Each row is a point. A path goes straight from each point to the next, and from the last back to the first. The post is the endless flat space through its rows: a point in 2 columns, a line in 3, a plane in 4, and so on, so that a path can go around it. How many times does the path go around the post? Going back the other way cancels.

Post, 2 rows:
[[-0.21 -0.13  0.26]
 [-0.06 -0.27 -0.34]]
Path, 18 rows:
[[-0.39 -0.67 -0.63]
 [-0.30 -0.15  0.00]
 [-0.19  0.11  0.11]
 [ 0.08 -0.20 -0.15]
 [ 0.31 -0.46  0.28]
 [-0.31 -0.23  0.59]
 [-0.09 -0.58  0.32]
 [-0.58 -0.46 -0.22]
 [-0.63 -0.03 -0.06]
 [-0.14 -0.02 -0.08]
 [ 0.19 -0.22 -0.41]
 [-0.06 -0.35  0.06]
 [-0.09 -0.50 -0.30]
 [ 0.02 -0.77 -0.22]
 [-0.10 -0.23  0.36]
 [-0.15 -0.50 -0.56]
 [-0.44 -0.12 -0.10]
 [-0.33 -0.30 -0.56]]
Times around: 2

Post:
[[ 0.07  0.10  0.61  0.05  0.26 -0.49  0.17 -0.37 -0.17  0.33  0.17]
 [ 0.39  0.12  0.25  0.27 -0.65  0.10 -0.46  0.13  0.28 -0.21 -0.61]
 [ 0.30 -0.33 -0.27  0.04 -0.30 -0.39  0.86  0.55 -0.47 -0.60 -0.41]
 [-0.16 -0.77 -0.01 -0.21  0.29 -0.28  0.78  0.64 -0.10 -0.21 -0.07]
 [ 0.18  0.25 -0.16  0.32  0.20  0.08 -0.59 -0.36 -0.02 -0.07  0.51]
 [-0.12  0.31  0.10 -0.29  0.48 -0.64 -0.52 -0.42  0.13  0.01  0.16]
 [ 0.07  0.23  0.25 -0.25 -0.09  0.41  0.19  0.22 -0.12 -0.11 -0.80]
 [-0.12 -0.45 -0.46  0.23  0.02 -0.36  0.81  0.22  0.08 -0.07 -0.43]
 [ 0.17  0.42 -0.19 -0.06 -0.92  0.23 -0.12  0.22  0.30  0.09 -0.20]
 [ 0.01  0.39  0.29 -0.02  0.35 -0.48 -0.79 -0.09 -0.21  0.72  0.03]]
Path:
[[-0.37 -0.46  0.22 -0.17  0.00  0.21 -0.09  0.33 -0.26 -0.09  0.27]
 [-0.33 -0.02  0.16 -0.24 -0.24 -0.38  0.86  0.44 -0.11  0.00 -0.32]
 [ 0.34  0.37  0.52  0.44  0.13 -0.18 -0.22  0.03  0.15 -0.63  0.16]
 [ 0.32 -0.28  0.48  0.01  0.35 -0.04 -0.25  0.75  0.16  0.00 -0.41]
 [ 0.36  0.00 -0.29  0.51 -0.11 -0.09 -0.47  0.26  0.20 -0.56 -0.19]
 [ 0.10 -0.29  0.18  0.71  0.55 -0.68 -0.09  0.23 -0.15 -0.16 -0.15]
 [ 0.21  0.21 -0.20  0.12 -0.57 -0.35 -0.33  0.17  0.66  0.17  0.01]
 [ 0.66 -0.08  0.14 -0.52 -0.19 -0.14  0.66 -0.13  0.07 -0.30 -0.21]
 [ 0.20 -0.41  0.28  0.42  0.10 -0.34 -0.24 -0.03 -0.25  0.28 -0.49]
 [-0.09 -0.16 -0.62  0.29  0.21 -0.19  0.07  0.04 -0.56  0.14  0.32]
 [ 0.37  0.10 -0.59  0.08 -0.23 -0.56 -0.03 -0.24 -0.22 -0.17 -0.02]
 [ 0.70  0.18  0.10 -0.07  0.09  0.23  0.12 -0.02 -0.33  0.31 -0.54]
 [ 0.23 -0.62  0.19 -0.36  0.18 -1.06  0.05 -0.27 -0.03 -0.26 -0.36]
 [-0.26 -0.20 -0.53 -0.03  0.02 -0.25 -0.33 -0.17  0.09 -0.54  0.00]
 [ 0.15  0.06  0.14 -0.16 -0.99 -0.78 -0.20  0.56  0.19 -0.29 -0.81]
 [-0.14  0.42  0.48 -0.28  0.02  0.18 -0.33  0.06  0.35 -0.04 -0.24]
 [ 0.00  0.38 -0.31 -0.21  0.14 -0.20  0.48  0.64  0.01  0.31  0.22]
 [ 0.11  0.09  0.40 -0.13 -0.08 -0.48 -0.04  0.33  0.00  1.00 -0.39]
 [ 0.17  0.46  0.03 -0.01  0.44 -0.32 -0.35 -0.22  0.02 -0.25 -0.23]
 [ 0.29  0.19 -0.13 -0.34  0.18 -0.36 -0.16  0.21  0.54  0.16 -0.42]
 [ 0.35 -0.61 -0.01 -0.21  0.30 -0.60  0.18 -0.05  0.14  0.40 -0.01]
 [ 0.05 -0.20 -0.10 -0.58 -0.33 -0.13  0.02  0.22  0.11 -0.18  0.21]
 [-0.18 -0.19  0.07  0.02 -0.35 -0.18 -0.24  0.03  0.23  0.11  0.00]
 [-0.40  0.01  0.22  0.18  0.63  0.16 -0.22  0.06  0.07  0.29 -0.24]
 [ 0.51  0.33  0.44  0.60 -0.10  0.00 -0.02 -0.19 -0.12 -0.31 -0.03]
 [ 0.26  0.61 -0.67  0.63 -0.19 -0.05  0.00 -0.03 -0.04  0.30  0.08]
 [-0.04  0.26  0.06  0.37  0.29 -0.25  0.01  0.07 -0.20  0.06 -0.48]
 [-0.27 -0.05  0.68  0.27  0.01 -0.21 -0.25 -0.22 -0.03  0.26 -0.20]]
Times around: 2

Post:
[[ 0.03 -0.09 -0.15  0.32 -0.33 -0.38 -0.47  0.23  0.09  0.10 -0.13 -0.14
   0.03 -0.07  0.47  0.51 -0.17 -0.20]
 [-0.61 -0.15  0.10 -0.15  0.34 -0.27  0.84 -0.10  0.29 -0.04  0.03  0.05
  -0.17  0.09 -0.12  0.09  0.17  0.04]
 [-0.62 -0.50  0.07 -0.12  0.40 -0.07  0.71 -0.09 -0.23  0.26  0.06 -0.24
  -0.01  0.05 -0.18  0.24  0.09  0.46]
 [-0.55 -0.66 -0.01  0.00  0.67 -0.15  0.45 -0.19 -0.20 -0.09  0.03  0.19
  -0.50 -0.34 -0.04  0.17 -0.14 -0.04]
 [ 0.35 -0.13  0.39  0.05  0.30  0.29  0.59 -0.27 -0.41 -0.11  0.05  0.05
  -0.23  0.15 -0.46  0.37 -0.11 -0.68]
 [ 0.01 -0.09  0.19  0.35  0.46 -0.38  0.41 -0.56 -0.09 -0.14 -0.10 -0.01
   0.03 -0.10 -0.23  0.08 -0.12  0.38]
 [-0.44 -0.17  0.19 -0.09  0.65 -0.06  0.16 -0.32  0.09  0.27  0.21  0.13
  -0.32  0.26  0.28  0.20  0.15  0.21]
 [-0.15 -0.16  0.69  0.11  0.66  0.10  0.40  0.00 -0.71 -0.16 -0.18 -0.12
  -0.14  0.21 -0.49 -0.01  0.27 -0.78]
 [-0.06  0.31  0.05  0.42 -0.18 -0.10 -0.57  0.62  0.13 -0.06  0.08  0.31
   0.05 -0.07  0.29  0.46 -0.25  0.27]
 [-0.38  0.20  0.22 -0.05 -0.29 -0.61 -0.61  0.21  0.35  0.08  0.06 -0.16
   0.14  0.25 -0.11  0.28 -0.52  0.04]
 [-0.56 -0.25  0.14 -0.42  0.13 -0.26  0.35 -0.41  0.01  0.46  0.05  0.28
  -0.23 -0.10 -0.12 -0.10  0.34  0.35]
 [-0.19  0.00  0.22  0.23 -0.45  0.13 -0.31  0.03 -0.04 -0.21  0.06 -0.07
   0.53 -0.05  0.26  0.08 -0.26 -0.25]
 [ 0.02 -0.04  0.11  0.31 -0.38 -0.18 -0.19  0.53  0.15 -0.24 -0.28  0.19
   0.09  0.27  0.26 -0.23 -0.50  0.05]
 [-0.06 -0.20  0.16  0.02  0.43  0.27  0.22 -0.05 -0.18 -0.34 -0.38  0.25
   0.11  0.48 -0.62  0.12  0.15 -0.74]
 [-0.53 -0.02  0.22  0.54 -0.57  0.00 -0.33  0.22  0.37 -0.24 -0.02  0.13
  -0.14  0.16 -0.27  0.09  0.03 -0.03]
 [-0.22 -0.28  0.29  0.59 -0.32 -0.12 -0.36  0.36  0.37  0.14  0.01  0.57
   0.23 -0.13  0.21  0.38 -0.27 -0.06]
 [ 0.03 -0.02  0.15  0.17 -0.24 -0.01 -0.47  0.23  0.29  0.08  0.31 -0.23
   0.47 -0.13 -0.16  0.03 -0.05 -0.12]]
Path, 27 rows:
[[-0.50 -0.43  0.28  0.33 -0.04 -0.14 -0.11 -0.24  0.32 -0.11 -0.03  1.01
  -0.15  0.11  0.05  0.00 -0.07  0.21]
 [-0.16  0.20  0.47  0.50 -0.34  0.31  0.25  0.65 -0.29  0.23  0.28  0.37
  -0.76  0.27  0.33  0.22  0.60 -0.68]
 [-0.16 -0.07  0.01  0.07  0.67 -0.42 -0.39 -0.38 -0.23  0.32 -0.22 -0.40
   0.43  0.54 -0.21  0.54 -0.18  0.18]
 [-0.55  0.23  0.23  0.30  0.11 -0.64 -0.53  0.38  0.40  0.07  0.08 -0.82
  -0.24  0.36 -0.37  0.22  0.00  0.52]
 [-0.26 -0.20  0.66  0.36 -0.13 -0.57 -0.87 -0.01  0.05 -0.14 -0.19 -0.05
   0.25 -0.18 -0.22  0.40 -0.20  0.04]
 [ 0.10 -0.41  0.23 -0.02 -0.36 -0.41  0.09 -0.35  0.02 -0.07  0.14 -0.33
   0.27 -0.13 -0.35 -0.14 -0.10 -0.11]
 [ 0.04  0.09  0.48 -0.59 -0.08 -0.04 -0.31 -0.69 -0.07  0.48  0.49 -0.51
   0.11 -0.14 -0.48  0.08  0.19  0.22]
 [ 0.07 -0.32  0.46  0.36 -0.33  0.43 -0.02  0.52 -0.47 -0.26 -0.04  0.51
   0.09 -0.80  0.10 -0.08 -0.40  0.37]
 [-0.07 -0.10  0.17  0.21  0.16  0.36  0.19  0.03  0.14 -0.37 -0.24  0.50
  -0.24 -0.04 -0.03  0.17  0.27 -0.78]
 [-0.31 -0.47  0.09  0.37  0.67 -0.33  0.00  0.11 -0.20 -0.14 -0.18 -0.04
   0.41 -0.36 -0.12 -0.04 -0.36 -0.42]
 [ 0.00 -0.01 -0.17  0.71 -0.13 -0.40  0.37  0.52  0.05  0.01  0.04  0.48
  -0.30  0.13  0.36  0.40 -0.12 -0.27]
 [ 0.14  0.17  0.12 -0.06  0.52 -0.69 -0.41 -0.63 -0.22  0.67  0.69 -0.67
   0.01 -0.04 -0.18  0.59 -0.13  0.02]
 [-0.15 -0.07 -0.04  0.50 -0.32 -0.46  0.28  0.28  0.14  0.03 -0.38  0.14
   0.24 -0.02 -0.69  0.27 -0.60  0.20]
 [-0.01  0.13  0.11  0.17  0.15  0.16  0.28  0.11 -0.15 -0.04 -0.02 -0.17
  -0.44 -0.36  0.32  0.18  0.06  0.42]
 [-0.56 -0.30  0.62  0.15  0.72  0.35 -0.30  0.18 -0.19 -0.40 -0.29  0.29
  -0.09  0.15  0.33  0.31 -0.09 -0.30]
 [-0.42 -0.73 -0.07  0.26  0.19 -0.43  0.87  0.22  0.47  0.20 -0.31  0.70
  -1.16 -0.14 -0.14  0.38 -0.24  0.13]
 [-0.31 -0.17 -0.02  0.00  0.17 -0.22  0.30  0.16  0.09  0.07 -0.18 -0.09
   0.03  0.60  0.30  0.11 -0.59  0.32]
 [-0.69 -0.05  0.20  0.60 -0.10  0.15  0.35 -0.25  0.29 -0.07  0.02  0.58
  -0.21  0.30 -0.77 -0.15  0.40  0.10]
 [-0.47  0.18  0.25 -0.16  0.64 -0.38  0.05 -0.17  0.15 -0.07 -0.04 -0.36
  -0.36  0.16 -0.19  0.16 -0.34  0.03]
 [-0.21  0.32  0.29  0.75 -0.36 -0.02 -0.38 -0.13  0.71 -0.77 -0.38 -0.16
   0.22  0.22 -0.60 -0.57  0.08  0.70]
 [-0.31 -0.12  0.66  0.49 -0.19  0.35 -0.52  0.84 -0.20  0.34  0.11 -0.08
   0.53 -0.24 -0.13 -0.28 -0.07 -0.17]
 [-0.52 -1.22 -0.32  0.18  0.38 -0.45  0.16  0.06  0.10  0.76  0.16  0.55
   0.41 -0.20 -0.14  0.63 -0.54 -0.25]
 [ 0.15  0.11  0.00  0.46 -0.14 -0.48  0.03  0.32 -0.05  0.07 -0.05  0.48
  -0.35  0.46  0.00  0.35  0.11  0.17]
 [-0.02  0.06  0.51  0.02  0.30  0.28 -0.30 -0.55 -0.60 -0.34  0.06 -0.44
   0.17  0.13 -0.18  0.32  0.53 -0.05]
 [-0.92 -0.28  0.52  0.05 -0.52 -0.09 -0.27 -0.23  0.20 -0.07 -0.09 -0.06
   0.52  0.09 -0.96 -0.57  0.41  0.27]
 [-0.19  0.02  0.49 -0.11  0.09 -0.01  0.25 -0.14 -0.12  0.03 -0.34  0.14
  -0.11 -0.06 -0.19  0.13  0.02  0.09]
 [-0.86 -0.17  0.23 -0.03  0.62 -0.03 -0.24  0.18 -0.06 -0.16 -0.11 -0.31
  -0.58  0.55 -0.84  0.63  0.57 -0.58]]
Times around: 0
